Each wall is flat, endless, passes through zero and stands at right angles to its row. A trip goes straight from one point to another. List the walls that it crosses, first one first.
In the rows, 100 means zero.

Walls:
(1): 77 69 89
(2): 123 150 53
(3): 148 80 66
(4): 105 74 5
Trips:
106 92 83 to 65 79 117 -> 2, 3, 4
106 118 79 to 75 96 79 -> 1, 3
84 147 76 to 120 93 85 -> 3
115 130 66 to 105 86 111 -> 2, 4, 1
76 113 121 to 118 56 72 -> 1, 4, 3
98 133 59 to 34 122 80 -> 3, 1

Walls:
(1): 152 123 113 90 88 136 64 71 111
(2): 139 99 136 69 62 94 18 34 85
(3): 52 90 154 132 112 139 102 56 71
(4): 74 128 98 82 61 44 85 62 115
Trips:
103 87 107 50 151 59 92 101 66 to 79 108 145 124 81 16 106 123 135 -> 2
35 85 115 114 115 140 122 94 57 to 79 91 96 130 133 83 128 94 100 -> none
85 117 101 104 112 124 109 112 58 to 85 60 133 101 47 111 81 56 78 -> 2, 1, 4
91 97 144 98 143 81 134 144 108 to 80 140 92 95 40 93 101 96 157 -> 3, 4, 1, 2
107 120 89 137 89 102 66 75 100 to 69 20 67 150 101 70 139 99 109 -> 1, 2, 4
55 125 65 144 100 120 100 67 129 to 53 95 93 73 119 43 84 150 148 -> 3

Walls:
(1): 106 31 110 107 154 76 83 100 66 114 90 150 71 93 112 160 134 59
(2): 147 110 147 82 74 110 84 87 118 72 139 57 109 125 104 77 106 94
(3): 120 119 49 102 84 70 92 77 150 92 83 53 108 57 83 75 64 76
(4): 110 90 104 57 108 100 76 117 90 167 83 158 86 54 99 66 82 118
(5): 120 93 123 132 151 130 156 112 102 122 111 108 100 121 115 53 58 142
(6): 113 70 94 27 124 87 82 110 43 68 53 94 73 75 114 49 125 107
Trips:
50 90 128 127 66 137 96 88 125 66 100 92 63 115 113 90 110 98 to 83 166 137 40 117 90 70 104 126 87 168 159 90 143 106 137 120 159 -> 4
100 78 83 101 63 76 76 75 47 67 67 116 49 112 113 160 139 102 to 112 99 60 114 156 71 98 64 58 100 149 123 75 135 88 133 96 116 -> 6, 5
